Rows are points. Each copy is the shape, with its points in the same order, turned, moved and blurred by noise. Some copies are also mirrored. Which?

Shape (5 x 2)
[[-27  16]
 [ 29 -47]
 [-63   4]
 [-29  48]
 [ 30  10]]
Copy 1 (5 x 2)
[[-20  22]
 [ 55 -11]
 [-22  60]
 [-53  14]
 [  1 -30]]
Copy 1 is: mirrored
Copy 2 (5 x 2)
[[  1  18]
 [-21 -63]
 [-25  37]
 [ 28  34]
 [ 32 -32]]
Copy 2 is: only turned

Shape (6 x 3)
[[-25  10  39]
 [-24  -4   1]
 [ 23 -14  13]
 [  3 -72 -74]
 [ 25 -22  30]
 [ 62   7 -20]]
Copy 1 (6 x 3)
[[ 37 -13   6]
 [-11 -11  -7]
 [ -7  24  28]
 [-91 -12  12]
 [ 12  18  46]
 [-32  63  16]]
Copy 1 is: mirrored
Copy 2 (6 x 3)
[[ 11 -42 -17]
 [-14 -12 -31]
 [-17  -2  18]
 [-97  49 -35]
 [-25 -16  30]
 [ -7  48  35]]
Copy 2 is: mirrored

Shape (9 x 4)
[[ 10 -35  32   9]
 [-20 -10   2  14]
 [-17  31 -40 -44]
 [-31 -21  35  -7]
 [ 12 -50  58   4]
 [-25  65  -9 -22]
 [-27  38 -47   2]
 [-39  50 -13  -8]
 [ 38 -20  70  22]]
Copy 1 (9 x 4)
[[-26 -17 -20  24]
 [ -9  27  -7   9]
 [ 29  34  -9 -64]
 [ 14  -7 -22  23]
 [-23 -44 -27  33]
 [ 44  28  34 -39]
 [  8  63  19 -37]
 [ 41  42  25 -23]
 [-36 -57  16  33]]
Copy 1 is: mirrored
Copy 2 (9 x 4)
[[  6  54   1  48]
 [ 17  27 -30  21]
 [-41  -8 -56 -14]
 [  7  24 -31  60]
 [  6  60  19  69]
 [-14 -38 -33  -5]
 [  8  -9 -59 -31]
 [ -3 -33 -49  -2]
 [ 12  39  51  59]]
Copy 2 is: mirrored
Copy 3 (9 x 4)
[[-14 -19 -24  46]
 [  8  18 -26  22]
 [ -4  43   1 -40]
 [-30   6 -39  33]
 [-31 -36 -28  55]
 [ -7  29 -45 -65]
 [ 29  58 -32 -40]
 [  8  48 -39 -44]
 [-20 -72 -52  49]]
Copy 3 is: mirrored

Shape (8 x 4)
[[ 47 -34  -1 -20]
 [-75  35  27 -10]
 [ -8  23 -19  34]
 [ 61  38 -18  -7]
 [ 46  28 -12   1]
 [-10  -7  44  -8]
 [  3 -59   9  34]
 [ 38 -26  47  32]]
Copy 1 (8 x 4)
[[-10  64 -21  18]
 [ 35 -33  71 -16]
 [ -3 -32 -19  -9]
 [-49   2 -20  51]
 [-37   0 -16  30]
 [  3  30  37 -20]
 [ 16  43 -26 -48]
 [-33  46   0 -44]]
Copy 1 is: mirrored
Copy 2 (8 x 4)
[[ 11 -43  14  27]
 [-79  46  -2 -50]
 [  0  51  -6  12]
 [-16   3 -11  74]
 [ -8   9  -2  58]
 [-39  -6  36 -15]
 [ 36  -1  41 -24]
 [  6  -1  66  15]]
Copy 2 is: mirrored
Copy 3 (8 x 4)
[[-39 -57  35 -15]
 [ -9  70 -19  43]
 [ 25  16  11 -26]
 [-37 -13  14 -67]
 [-25  -7  17 -54]
 [-40   9  29  26]
 [ 25 -25  68  26]
 [-26  10  82  -5]]
Copy 3 is: only turned

Shape (12 x 6)
[[  5  53 -18  27  31 -30]
 [ 33  35 -31  15  51  29]
 [ 77 -31  71  16 -26 -15]
 [-34  40 -10  15  25  -9]
 [ 91  14 -34  23  31  25]
 [ 33 -20  40  -1  18 -56]
 [ 41   3 -45 -22 -10  37]
 [ 74  -5 -11   6 -39  12]
 [-38  12  17  31 -33 -15]
 [-15   4  54   7  -8  13]
 [-14 -82 -23   1 -46  27]
 [-13  13  24   4   2   8]]
Copy 1 (12 x 6)
[[  8  43  28 -12  47  23]
 [-48  51 -12 -28  40  34]
 [-23 -35  11  50 -49  79]
 [ 20  57  10 -26  15  -1]
 [-76   3 -10 -19  45  70]
 [ -2 -13  15  59  -3  15]
 [-66  -3  -1 -59  -2  18]
 [-49 -34  17 -31 -13  61]
 [ 52  17  18 -29 -30  21]
 [ 13  38   2   4 -56  27]
 [  4 -51 -52 -54 -55  -3]
 [  5  38   4 -11 -27  17]]
Copy 1 is: only turned
Copy 2 (12 x 6)
[[-10  -6  -6 -85   4  21]
 [-44 -29  48 -57   9  11]
 [  5 -68 -55  27 -48  25]
 [ -2  27   1 -63  25  18]
 [-53 -90  29 -42  -6  -8]
 [-28 -27 -72 -15   9  21]
 [-11 -31  27 -19   7 -53]
 [ -4 -68 -10 -15 -30 -41]
 [ 56  12 -17 -39   9  16]
 [ 20  20  -8   2 -13  28]
 [ 57 -15   7  31  58 -40]
 [  5  12   0 -23  -1  14]]
Copy 2 is: mirrored
Copy 3 (12 x 6)
[[ 34  34  41 -29  11 -25]
 [ 13  36 -13 -69   1 -21]
 [-89  21  10  42 -39 -24]
 [ 50  -6  22 -20  13 -27]
 [-41  67 -15 -67  -6   1]
 [-28   4  51  13 -56 -10]
 [-40  -6 -15 -62  27  16]
 [-74  22  -2 -17  23  10]
 [ 20 -21  18  41  31 -12]
 [ -6 -27  -7  27  -5 -47]
 [-27 -54 -36  20   7  68]
 [  5 -21   3   1   3 -31]]
Copy 3 is: mirrored

Shape (11 x 8)
[[ -4  -5   3 -27 -10  24   8   1]
 [-20  -4 -28  44 -11  53  28 -67]
 [ 23  32   8 -21   5 -30 -24  -5]
 [ -1 -24  38  50  24  34  52 -34]
 [ 78  10  66 -46  12  33  -5   1]
 [ -2 -26 -40  61   3  59   4  -8]
 [ -9   4  27 -16 -32  24  -3  39]
 [ 74  24  33  -9  51 -38  -3 -32]
 [ 20 -22  17 -16  61 -14 -26 -40]
 [ 30  38  46   2  74  -9 -43 -45]
 [-30  35 -44 -13   0  41  46  23]]
Copy 1 (11 x 8)
[[ -1   3  18   1   9   2   7   5]
 [-74   2  12  29 -24 -17  25 -57]
 [ 14   6 -42 -27  21  41  11  -2]
 [-33 -55 -17  61 -28 -18   4 -23]
 [ 54 -51  -6  23  73  20  34  -2]
 [-70  -8   0  11  12 -41 -27 -48]
 [ -1  10  20  18  32  22 -27  26]
 [ 38 -44 -85  -7  23  25  39 -23]
 [  2 -65 -34 -45  -4  13  26 -13]
 [ 15 -73 -49 -25  13  64  15 -53]
 [ 14  50  30  14 -21 -16 -32 -39]]
Copy 1 is: only turned
Copy 2 (11 x 8)
[[ 17 -22  35  11   7 -13   8  16]
 [-32 -18  -3 -39 -41 -39  15  77]
 [-20 -15  44  -5  11   0 -30 -34]
 [-20   2  -2  12 -74 -72  28  15]
 [-10 -41  68  75  13 -60 -15 -22]
 [-42 -16 -31   5 -22   0  29  60]
 [ 30  -2  -2  22  34 -19   4   0]
 [-49 -23  70  24 -45 -23 -35 -60]
 [-29  16  74  30 -55   4  -7  -5]
 [-75  33  89  19 -26 -30 -17 -33]
 [  1 -34   3 -39  27  -8  69  11]]
Copy 2 is: mirrored

Shape (11 x 8)
[[ 18 -15 -34  26  33 -24   8 -31]
 [-29  16  44 -93 -28   9  26 -18]
 [-43 -49  36 -48   7  -6  36  46]
 [ 11 -22 -35  42  65   0 -39 -32]
 [  6   0 -31  20  -6 -17   7  -7]
 [  1 -53   1  23   4 -50  -4 -38]
 [ 38  -7  10   6  25 -13 -20 -18]
 [-20  10  67 -14 -13  38  15  20]
 [ 42 -54 -54 -42 -38 -62 -32 -13]
 [-54 -23  36 -47 -38  30   4   4]
 [ 21 -25  12  16  24  51  26 -29]]
Copy 1 (11 x 8)
[[  42  -34   11   -2   -5  -26   35  -33]
 [ -26  -29 -106   31   78    2   32   10]
 [  25  -30  -43   66   66   -9    7   65]
 [  43  -43   24   -4  -27  -57  -11  -44]
 [  30  -20  -13  -11   -8   -8   43    2]
 [  30  -35   12    4   25  -68   61    4]
 [  -5  -13    3   16    4  -39   23  -31]
 [ -12   25  -55   11   62   -9  -18   29]
 [ -28  -90    6   10  -21  -15  100   11]
 [ -11  -37  -73    3   70  -19   -4   52]
 [  18  -15   11  -19   60   -2  -16  -27]]
Copy 1 is: mirrored
Copy 2 (11 x 8)
[[ 37  25 -35 -14  17  23 -20  -7]
 [-67   1  16  44 -62  14  30 -61]
 [  6 -10  65  73 -40  21  38 -11]
 [ 62  21 -68  23  16   2 -27  -1]
 [  5  -3 -27 -12  16  13   9  -5]
 [ 41  40 -26  11  -4  72  28 -14]
 [ 20  40 -35  -1 -28   0   3  -7]
 [ -1  -9  17  36 -56 -41  65 -39]
 [-34  22 -44   6 -20  88   7  58]
 [-16 -29   1  68 -45  12  70 -37]
 [ 46 -20 -18  -2 -48 -12   1 -42]]
Copy 2 is: mirrored
Copy 3 (11 x 8)
[[ 10  -2  20  22  -4  32  59   3]
 [ 26  -3 -17  -5  33 -48 -49  81]
 [-19 -31 -36 -64   6  11 -39  48]
 [ 31  44  11  15 -27  58  63 -17]
 [  9 -25  21  29   8  26  14   0]
 [-25 -13 -41  28 -20  18  36   9]
 [ 10  23  -6  15  14   8  30 -23]
 [-16  21  11 -20   4  -8 -82  19]
 [ 48 -71 -55  24   8 -24  48 -22]
 [ 15 -19 -20 -13 -25 -19 -66  53]
 [-10  35  38  -9 -26 -14  14   6]]
Copy 3 is: only turned

Shape (15 x 9)
[[ 67  -7  -7   3  49   7 -24 -49   4]
 [-18  20  58 -33  10 -33 -27 -17  31]
 [ -8  43 -10  37  28 -48  15  12 -29]
 [ 19 -48  22 -40  -1  56 -15 -29  60]
 [ 20  60  37 -69  57 -31 -18  -4  15]
 [ 27 -25 -40 -22   8 -26 -13 -14  18]
 [ 48 -50   8 -14  10  28  34 -19  46]
 [  0  17 -52 -16  15   9  44  30 -20]
 [-26  -1  18 -24 -32  24  -6  42  53]
 [ 44 -60 -20  -2  51 -23   3 -51  17]
 [-28  16 -38 -11  39  12  25  26 -64]
 [ -9  19  -1   4  -7 -57  49  15 -56]
 [ 72 -41  23 -33   8  26 -42  -2  40]
 [ -4  26 -33  21  46 -28  31  32  -7]
 [ -3   7  65 -25  53 -70 -26  23   4]]
Copy 1 (15 x 9)
[[ 35 -36  22   9 -46  41  42  12  50]
 [-33  41  23  41  20  12  13  40  29]
 [ 31  50 -17  -6   0  16 -15 -49  32]
 [-50 -58  38  40 -44   2  29  44 -14]
 [-25  27  32   7   4  30 -16  43  98]
 [ -5 -38  -7 -12  -3 -11  36  -5  31]
 [-29 -34  25   4 -81 -16  38  14   0]
 [-11 -23 -16 -13 -31 -13 -46 -56  34]
 [-52  -4  30  15   9 -25 -33  19 -32]
 [ -1 -31 -21  -6 -56  20  79   1  34]
 [  1 -10 -54   9 -27  24 -64 -50  36]
 [ 16  49 -48  18 -21 -35 -25 -42  43]
 [  3 -51  36   3 -38  -4  26  76  11]
 [  1  24 -16 -38 -22  16 -24 -52  27]
 [-14  72 -19  -6   7  28   3  58  42]]
Copy 1 is: mirrored
Copy 2 (15 x 9)
[[-68 -20   3  48  -4 -10  -9 -17  35]
 [  1  62 -40  28 -15  41  -8  16 -15]
 [  3 -42 -45  -2  -2  -1 -43  52 -28]
 [-50  77  32  -6  17 -10  32 -18  39]
 [-28  42 -48  44 -79  26 -22  41  20]
 [-41 -10  43  26  -7  21  10  34 -17]
 [-51  48  66   9  26  -8 -23  -2  36]
 [-19 -27  24 -32 -27 -26  -5  74  12]
 [-15  75  17 -56  -5   7  19  20 -32]
 [-51   1  41  77  34 -12 -19  15  18]
 [ 16 -34  -9 -19 -26 -43  15  70   8]
 [ 46 -37   0 -14 -11   8 -45  53 -22]
 [-76  48  38  33 -27 -14  -5 -50  -6]
 [-28 -32 -19  -4  -1 -34 -39  75 -16]
 [  6  55 -40  59 -30  -2 -35  36 -48]]
Copy 2 is: only turned
Copy 3 (15 x 9)
[[-12 -67 -30  45 -39 -34  16  16  -5]
 [-37 -17 -26   3 -23  49  17 -26 -75]
 [ 12 -20  -1 -32  39 -26  -3 -30 -50]
 [-43  -5 -23  42 -59  44  41  17  40]
 [  6 -73 -21 -36 -61  45  14   3 -66]
 [ 18 -11 -63  13  -4   2  32  -1   4]
 [-17 -28 -14  27 -16  36  33 -23  54]
 [ 43   0  -8 -51  16 -14   8   4  23]
 [-13  35  -1  -3   2  75  20  19  -9]
 [-12 -45 -67  33 -22 -29  66 -22  17]
 [ 35  -3  26 -67   0 -45  36   6  -7]
 [ 38   6   6 -31  13 -27   4 -80 -23]
 [  8 -32 -18  75 -49  41  47  19   8]
 [ 24 -37 -18 -48  50 -10  27  -9 -18]
 [ -3 -48 -10  -4  -5  36  69 -45 -87]]
Copy 3 is: mirrored
